Each point is reached from the start by the listed moves, each made once or not at all, plus a little noise. Say if it took an odd or an even number of moves. Then give how often each move was made.

Moves:
(1): [-0.5  1.6 -5.4  1.8]
(2): [ 2.4  2.7  0.0 -0.4]
Start: [ 0.4 -6.2  3.1  4.2]
Points:
[ 2.5 -2.3 -2.6  5.7] -> even (1, 1)
[-0.2 -3.9 -2.8  6.2] -> odd (1, 0)
[ 2.1 -3.5  3.0  3.3] -> odd (0, 1)

Moves:
(1): [-1.0 -1.2 -2.2  4.4 -2.0  2.5 -2.3  0.6  1.1 -0.7  1.1]
(2): [-0.7  0.0 -1.2 -0.6 -4.7  1.8  2.6  4.9  0.4  4.0 -3.5]
(3): [ 1.5  0.2  3.1  4.0 -0.5 -3.2  0.4  0.2  1.5  0.6  2.8]
(4): [ 0.7  3.5  1.6 -1.1 -5.8 -2.3  2.8 -5.1  1.1 -0.5 -0.3]
(5): [ 0.5  2.7 -1.1 -1.0  3.4 -0.7  1.0 -1.5 -2.3 -1.4 -0.1]
(6): [ 0.8  2.8  1.5  3.1 -0.8  1.0 -0.6  0.4 -1.4  4.0  0.8]
(7): [-0.1 -0.1  1.2  1.0 -0.7  0.1  0.9  0.1 -1.4 -0.6 -1.9]
(8): [-0.4  4.0 -0.6 -3.1 -2.6  0.9  1.1  1.9  0.7 -1.2 -0.1]
(9): [-1.2 -1.7  3.1 -1.5  0.3 -1.7  3.4 -0.9  2.2  2.7 -2.5]
Start: [-1.1  1.4  0.8  1.3  1.6 -1.6 -1.8 -0.5 -1.0 -0.3 -0.4]
Points:
[-1.7 12.7  5.1 -1.9 -9.4 -2.6  9.5 -0.7 -2.0  6.5 -8.0] -> odd (0, 1, 0, 1, 1, 1, 1, 1, 1)
[  0.1   5.2   5.4   4.7 -10.2  -5.4   4.8  -0.3   0.6   3.2  -3.1] -> even (0, 1, 1, 1, 0, 0, 1, 0, 0)
[ -2.1   8.6   4.8   3.1 -11.1  -4.5   8.3   0.0   2.4   2.2  -4.9] -> even (1, 1, 1, 1, 1, 0, 1, 1, 1)

Moves:
(1): [-1.3 -0.2  2.7 -0.1 -2.3 -2.0  2.5 -0.9 -0.4  0.9 -1.9 -0.1 -1.5  2.5
  1.2  1.3  0.3  1.0  3.8 -0.2  0.1  0.0]
(2): [ 2.9 -1.8 -4.9  3.6 -5.6  3.5  4.3  1.0  0.2  3.4  2.4  5.6  0.5  0.2
 -2.4 -0.2 -1.2 -1.1 -0.3  0.1 -6.4 -1.7]
(3): [-0.6 -1.9  3.8 -1.0  3.2 -0.2 -0.3 -4.0  4.4 -0.3  2.1 -4.7 -1.7 -2.1
 -0.9 -0.6  1.1 -2.2  1.2 -1.1  1.6  1.5]
(4): [ 2.2  1.2  3.0 -1.6  1.5 -1.6 -2.5 -3.7  2.4  1.2 -1.4 -2.6  0.5 -0.9
 -5.0  1.4  1.3 -0.9 -0.8  0.8 -1.9 -4.8]
(5): [-3.4  2.4  0.9 -2.1 -3.3 -1.8 -2.2 -2.4  1.8 -0.5  6.6 -3.3  0.3 -0.8
 -0.3 -0.8 -1.9  1.8  2.8 -1.9  6.5  0.1]
(6): [ 4.7  0.1 -1.7  0.4 -2.4  1.3  0.6 -0.4  3.2 -2.3  1.2  0.0 -2.2 -1.3
  2.8 -1.1  0.4 -0.4  1.1 -0.6 -0.1 -1.2]
(7): [-0.1 -1.5  0.0 -0.8  3.2  0.6 -2.5 -1.3 -1.3  0.4 -1.3 -4.7  0.1  0.8
 -0.3  0.5  3.3  0.1  1.6  2.3 -1.8 -1.0]
(8): [ 1.4  0.1  0.8  1.1 -1.0 -1.1  3.1  0.6 -0.6  1.6 -0.4  3.3  2.6 -1.5
  4.4 -1.5  2.5 -2.1  1.2  1.4  5.1 -2.6]
(9): [-2.2 -1.1 -0.9  0.9 -2.6  1.0 -0.4  2.4  0.1 -0.2  2.5 -0.9 -1.3  1.3
 -2.3  3.0 -2.0 -2.4 -0.7 -0.3 -1.3 -0.6]
(10): [ 2.9 -2.5  1.7  0.1  0.2  2.9  1.0  1.5 -1.8 -2.4 -0.2  3.0 -1.1  1.7
  1.6  2.1  3.6  3.6 -1.7  2.5  1.8  0.1]
(11): [-4.9  0.9  4.4 -3.9 -2.0 -0.7  3.7 -0.4 -3.5 -0.7 -1.6 -1.9  5.2 -2.2
  3.2 -0.5 -0.7  4.4 -0.5  1.4  4.9 -0.1]
(12): [ 1.3  1.6  3.4  3.2  1.8 -2.5 -1.2  1.8  0.6  2.8 -0.3 -1.0  1.1 -2.7
  2.0 -0.9 -1.9 -1.3 -1.0 -2.1  0.7 -0.7]
(13): [ 2.9  1.5  0.6  1.5  0.5  1.6  2.3 -1.4  0.4  1.3  0.3  0.8 -1.3 -0.8
  2.0  1.3 -0.1 -0.9 -1.4 -0.6 -1.2  1.2]
(14): [-0.2 -2.5 -0.3  1.9 -2.4 -2.4  3.9 -2.7 -3.9  2.8 -0.4 -2.3 -2.0 -3.1
  0.5 -1.2 -0.7  1.9 -0.3  3.3  1.6  0.3]
(15): [ 1.9 -3.0 -1.4 -0.5  5.6  1.7  2.6  0.8  1.1 -1.2 -1.5 -4.1 -6.5  1.8
 -0.7  3.0 -0.5  1.6  2.2 -1.9 -4.3 -1.9]
(16): [ 0.8  3.2  1.8  2.3  0.3 -0.1  0.9 -0.2 -2.3 -0.1 -1.4 -1.9  1.7  3.2
 -1.7 -1.7 -1.3 -1.9  0.6 -0.2 -0.1  0.4]
(17): [-1.9  4.0  0.3  0.7  1.0 -2.1 -0.9 -2.1  2.3 -3.5  2.0  2.4  4.2 -2.0
  4.9 -1.9  2.0 -1.4  0.2 -2.4  0.7 -3.4]
(18): [-5.8 -3.9 -0.7 -0.5  2.0  3.3 -4.8 -0.2 -1.1  2.3  1.6  4.8  0.9 -2.3
  5.8 -6.7 -2.9 -0.9 -2.8  1.8  0.7 -1.9]
(19): [ 0.6  0.4  0.1 -1.6  1.7 -1.8  1.3  2.6  1.6 -1.3  4.5  2.2 -0.4  1.9
  2.1  1.9  0.2  0.8 -2.2  3.1 -2.6  2.5]
(20): [ 0.4 -0.4 -0.3 -2.0  1.3 -1.2 -0.8  0.3  1.0 -2.0  0.8 -2.8  0.6  2.6
  0.4  1.3  0.6 -0.4 -2.9 -3.2  0.6  0.0]
Start: [-2.8  0.8  0.2  1.7 -2.0 -0.2  6.5  0.3 -1.1 -1.9  3.3 -0.4 -2.6  0.4
 -0.7  2.8  2.9 -1.3  3.0 -3.2 -2.2  1.9]
Points:
[ 0.2  2.6 10.1  3.9 -5.1 -9.9 18.3 -3.1 -6.8  7.8  2.3 -6.4  4.9  1.9
  3.5  3.7  5.6  0.1  2.8  3.3 -1.3 -6.0] -> odd (1, 1, 0, 1, 0, 0, 1, 1, 0, 0, 1, 1, 0, 1, 0, 1, 0, 0, 1, 1)
[-7.6  2.8 12.0 -2.9  9.1 -5.3  7.9 -2.4  3.0 -1.3  5.8 -2.7  0.0 -1.3
 15.6  3.2  1.8  0.3 -2.8 -6.4 -4.1 -7.4] -> even (1, 0, 0, 1, 0, 0, 0, 0, 0, 0, 1, 1, 1, 0, 1, 0, 1, 1, 1, 1)
[-11.8   1.4  12.4  -5.6   3.0  -3.8   2.7  -7.9   5.3  -7.1  10.6 -10.9
   2.9   1.8  10.5  -0.7   5.4  -6.1   1.9  -1.2  -1.5  -7.5] -> even (1, 0, 1, 1, 0, 1, 1, 0, 1, 0, 1, 0, 0, 0, 0, 1, 1, 1, 1, 1)
[  1.5 -11.1  -2.2  -1.9   1.0   8.8  14.7   4.4  -1.6  -3.4   8.9   5.1
  -3.1   1.8  16.0   1.4   8.2   5.1  -1.0   4.3  -4.0  -5.6] -> even (0, 1, 0, 0, 0, 1, 1, 1, 0, 1, 1, 0, 0, 0, 1, 0, 0, 1, 1, 1)

Moves:
(1): [ 2.1 -0.3 -0.6  1.9 -0.5 -1.0  2.8  0.0  3.5  1.4  0.8 -0.6 -0.8 -2.4
 -1.0  1.6 -2.3  0.0  0.3 -1.8  0.9  1.6  0.4  2.5  0.8  2.2]
(2): [ 1.1 -0.5  1.3  2.0  0.7 -2.5  1.1 -1.2  0.4  0.9 -0.3 -0.5  0.9 -0.6
  1.3 -0.9  0.8 -0.9 -0.9 -0.9  0.4 -1.1  0.4 -3.3 -0.5 -2.5]
(3): [ 2.0 -2.2 -0.6  2.6 -0.9 -0.8 -0.5  0.8  0.3  0.2 -1.1 -2.0  0.5 -0.9
 -0.9 -0.8  0.7  0.0  1.2 -1.9 -1.4  2.4  1.3 -1.7  3.1  0.7]
(4): [ 0.7  1.3  2.9 -2.2  1.5 -0.7  0.8  2.6 -0.1 -0.2 -1.0  0.3 -0.4  1.7
  0.2 -3.0 -0.5  0.7  0.2 -1.1  1.5  1.4  1.1 -1.4  2.5  0.7]
(5): [ 1.8  1.1 -1.4 -0.7 -0.4 -1.8  1.2 -0.2  0.3 -0.7  1.2  0.2  0.9 -0.8
 -1.5  3.7 -1.7  1.6  0.5  1.2 -2.0 -2.8 -1.9  1.8  0.7 -2.3]
(6): [ 0.1  1.0 -0.4  0.2 -1.8  0.9  1.2  0.4 -1.5  0.2  0.1  1.7 -1.9 -0.4
 -0.1  0.6  1.7  2.5  1.6  0.7 -1.2 -1.0  1.6 -0.6 -0.6 -0.9]
(7): [-0.1  4.5  0.6 -1.2 -3.1 -0.7 -1.5 -4.0  0.4 -1.0 -1.4  2.1  1.5 -0.9
  2.5  2.5  3.2  0.0 -0.5  0.3 -4.7 -1.8 -3.3 -2.3  0.3  0.7]
(8): [ 2.5  0.1  2.8 -1.5 -3.3  2.8  0.4  2.3  1.4  0.3 -0.1  0.3  2.8 -1.9
 -4.5 -0.6 -1.0 -1.1  2.0  2.3  3.1  1.1 -1.0 -3.6  2.7  0.0]
(9): [-2.3  0.4  2.1  1.6 -0.8 -0.7 -3.5  1.7  2.8  0.0  0.7  2.0  0.2  0.8
  1.1  2.1 -2.0 -2.2  0.3 -2.5 -2.1 -2.8  0.9  2.1 -0.4 -2.1]
(10): [-4.2  0.0  4.1  3.9  2.2  2.6  0.4  1.4  2.4  0.7 -2.3  2.0  0.2  2.9
 -3.5 -3.4 -1.5  0.8  1.1  1.4 -0.7  1.5 -1.5  0.8  1.4  0.2]
(11): [ 2.0 -1.3  2.3  0.8  0.5 -0.7 -1.8  1.0 -2.7  0.5  0.8  0.2  0.8  0.9
  0.2 -0.6 -1.4 -0.6  0.2 -0.1  0.7  0.3  0.1  0.6 -1.4  0.8]
(12): [-0.9 -0.3 -1.3 -0.6  0.1  2.5 -0.8  0.7 -0.5 -0.8  1.3  1.1  0.1 -1.8
  1.5 -1.5 -1.4 -0.9  3.2  3.0  0.3  1.1 -0.4 -0.2  1.3 -1.2]
(13): [-4.4  1.8 -1.4 -0.5 -1.7 -0.2  1.7  2.3 -2.5 -2.7 -0.1  3.1 -1.8  1.6
  0.5  0.5  0.7  1.5  2.0 -0.6  1.9  1.7 -1.9 -0.2  0.5 -2.2]
(14): [ 2.3 -0.8  1.7  1.5 -0.2 -1.7 -5.1 -0.9 -2.3 -1.5 -1.0 -1.4 -2.1  0.0
 -0.7 -6.7 -0.9  0.0 -1.7  1.9  2.0  1.3  2.5  1.8  0.9  2.2]
(15): [-1.7  3.0 -1.9  1.0 -3.2  1.2  1.0  3.6 -2.0  0.0  0.1  0.7 -0.3  1.1
 -0.4  1.5  0.7 -3.7  1.6  2.4  0.0  3.5  3.3 -1.3  0.8 -0.6]
(16): [-0.2  0.9 -2.9  0.1  3.2  0.8 -0.2  1.6 -1.1 -0.8  1.6  4.5 -1.9  0.7
  1.4  4.0  0.1 -1.4 -0.7 -2.3  1.4 -4.0  0.9  2.1  0.2 -1.6]
(17): [ 1.0 -0.4 -0.3  0.7 -1.6 -1.1  1.6 -0.8  3.3 -0.7  0.9 -1.0 -0.4  0.6
  1.4  0.8  0.5 -0.2 -2.2  0.6  0.0  0.0 -0.3  0.1  0.9  1.5]
(18): [ 1.5  0.3 -2.7 -1.0 -0.7 -0.4 -1.2 -0.2  2.0  0.8 -1.8 -0.6 -0.3 -1.3
  2.2  1.2  1.9  2.0  2.6  0.6  2.6  0.1 -0.8 -0.4  1.1  2.5]
(19): [ 2.5  1.1 -0.7  0.1 -0.7 -2.5 -0.9 -0.2 -0.9 -0.8 -1.0 -2.8 -1.9  1.3
  0.9 -3.5  0.7 -2.3 -0.2 -3.0 -3.3 -2.9 -1.0 -3.4 -2.4  3.3]
(20): [-1.8 -1.6  1.6  1.5 -0.6 -1.2 -1.7 -2.8 -2.6  4.0  4.7 -3.7  1.0 -1.8
  0.1  2.0  2.2  0.1  3.0  1.2  1.7 -1.0  0.4 -1.1  1.9  1.3]
(21): [-2.0 -0.5 -0.5 -1.4  1.9 -1.1 -1.7  2.0  0.1 -1.6  1.1  0.8  0.0 -1.4
 -0.2  0.2 -0.2  1.8  0.5  2.1 -0.7  0.7 -1.8  0.6 -0.8  2.2]
(22): [ 0.7  0.7  1.1 -0.3  1.0  1.6 -0.7 -1.9  1.4 -0.6 -1.0 -0.5  0.9  0.1
  0.1  2.9 -1.2  0.5  1.2  1.5 -1.9  1.4 -0.8 -1.2 -0.8  0.2]
(23): [-0.2 -3.9  0.0 -2.0  1.0 -2.6  0.4 -0.9 -2.7 -0.1 -1.1 -2.1 -2.0 -3.7
  2.2  1.3 -1.9  0.4  0.7  2.3 -0.1 -0.8 -0.9 -0.7  0.0  2.9]
(24): [-1.8  1.8  0.2  1.9  1.4  0.6 -0.9  1.9  0.6 -1.9 -1.1 -1.2  0.9  0.4
 -0.1 -1.3 -2.2  1.0 -2.3 -2.6  1.2 -2.0  1.1  1.0 -2.3  2.6]
Start: [ 1.6  2.4 -0.3 -0.6 -0.5  2.6 -3.2  2.1  2.2 -0.2  3.3 -1.8 -0.7 -1.4
 -1.4  0.7  0.3  0.3 -0.3 -2.5 -1.6  1.2  1.1  3.3  1.2 -3.3]
Points:
[-2.7  9.3  1.4 10.8 -5.0  4.8 -5.2 15.6  9.0 -7.9  2.8  6.9 -3.5 -0.9
 -9.3  5.7 -8.2  1.8  5.0 -0.1 -0.6  4.0  3.8  6.9  8.6 -1.7] -> odd (1, 0, 1, 0, 1, 1, 0, 1, 1, 1, 0, 0, 1, 1, 1, 1, 1, 0, 0, 0, 1, 1, 0, 1)
[ 2.5  2.7  2.1  4.2  4.0 -2.9 -6.9  5.8  4.4 -1.4  9.8 -2.6 -5.5 -2.7
 -3.5 -4.4 -4.2  0.5  3.8  0.3 -0.6 -1.7 -0.6  6.4  9.0  5.3] -> odd (1, 0, 0, 1, 1, 0, 0, 0, 0, 1, 0, 1, 0, 1, 0, 1, 1, 0, 1, 1, 1, 0, 0, 0)
[ 1.8  9.3 -3.2  2.2 -2.0 -5.8 -1.2  4.7  3.5 -4.8  0.2  3.3 -5.0 -3.7
  5.9 12.6 -1.6 -0.4  6.4  0.7 -7.0 -1.8 -7.6 -1.1  1.5  4.3] -> odd (1, 1, 0, 0, 1, 0, 1, 0, 0, 1, 1, 0, 1, 0, 1, 1, 1, 1, 1, 0, 1, 1, 1, 0)
[ -2.5   7.2   0.5   0.2  -1.5   4.7 -13.3  11.1  -0.9  -3.8   9.1   2.2
  -2.1  -3.7   2.6   7.2  -1.8   1.1  13.2  -2.0   2.6  -5.7  -1.7  -1.6
   0.5   1.7] -> odd (0, 0, 0, 0, 0, 1, 0, 1, 1, 0, 1, 1, 1, 0, 0, 1, 0, 1, 1, 1, 1, 1, 0, 1)
[ 4.4  1.6  6.9 11.8 -5.2  4.5 -9.9  8.8  3.2  4.3  2.4 -8.5  1.9 -4.0
 -9.5 -6.1 -3.0 -1.1  8.1  1.2  8.6 10.1  6.9  2.0  9.8  8.7] -> even (1, 0, 1, 0, 0, 0, 0, 1, 0, 1, 1, 0, 0, 1, 1, 0, 0, 1, 0, 1, 0, 0, 0, 1)
[ -5.2  15.2   2.2   6.5 -13.5   5.5  -4.8   9.9   7.7  -5.5  -1.6   5.0
  -0.6   0.7   1.3  -0.9   2.3  -3.5   8.1  -0.1  -4.0  -2.3  -1.9  -8.1
   4.6  -1.6] -> odd (0, 1, 0, 0, 0, 1, 1, 1, 1, 1, 0, 1, 1, 0, 1, 0, 1, 1, 1, 0, 0, 0, 0, 1)
[  4.0   4.9   7.2  10.1  -6.3  -8.8 -10.8   3.2   5.9   0.0   4.0  -3.2
  -2.5  -2.7   2.7  -5.1  -0.4   0.2   8.9  -3.5  -4.2   0.0  -2.1  -0.9
  11.7   2.9] -> even (1, 1, 1, 1, 1, 0, 1, 0, 1, 1, 1, 1, 1, 1, 0, 0, 1, 1, 1, 1, 0, 0, 0, 0)
[ 6.5  3.6  3.2  2.8 -8.2 -4.2 -6.5  9.0  6.8 -3.5  5.1  2.7 -1.7 -6.9
 -2.4  2.6 -3.3  4.5  4.7  1.6  4.0  0.7 -0.6  5.3  5.4 -1.7] -> even (1, 1, 0, 0, 1, 1, 0, 1, 1, 0, 1, 0, 1, 1, 0, 0, 1, 1, 0, 0, 1, 0, 0, 0)
[-3.0 10.5  5.4  5.1 -0.4 -0.1 -4.3  9.4  1.4 -4.3  3.0  7.6 -1.3 -0.4
  4.4  6.7 -5.4 -2.0  2.6  0.0 -6.9 -7.4  2.3  2.2  4.2 -5.1] -> even (0, 1, 0, 1, 1, 1, 1, 0, 1, 1, 1, 1, 0, 0, 1, 1, 1, 0, 0, 0, 0, 0, 1, 1)
[ -4.5   3.5   2.6   5.7  -4.7   3.7 -13.9   9.9   3.9  -0.6   5.1   0.8
   2.3  -8.6   1.9   8.0  -1.5  -3.4  10.7   3.7  -0.2   0.2  -0.9  -0.3
   9.9   6.4] -> odd (0, 0, 1, 0, 0, 0, 1, 1, 1, 1, 1, 1, 0, 0, 1, 1, 1, 1, 0, 1, 1, 0, 1, 1)
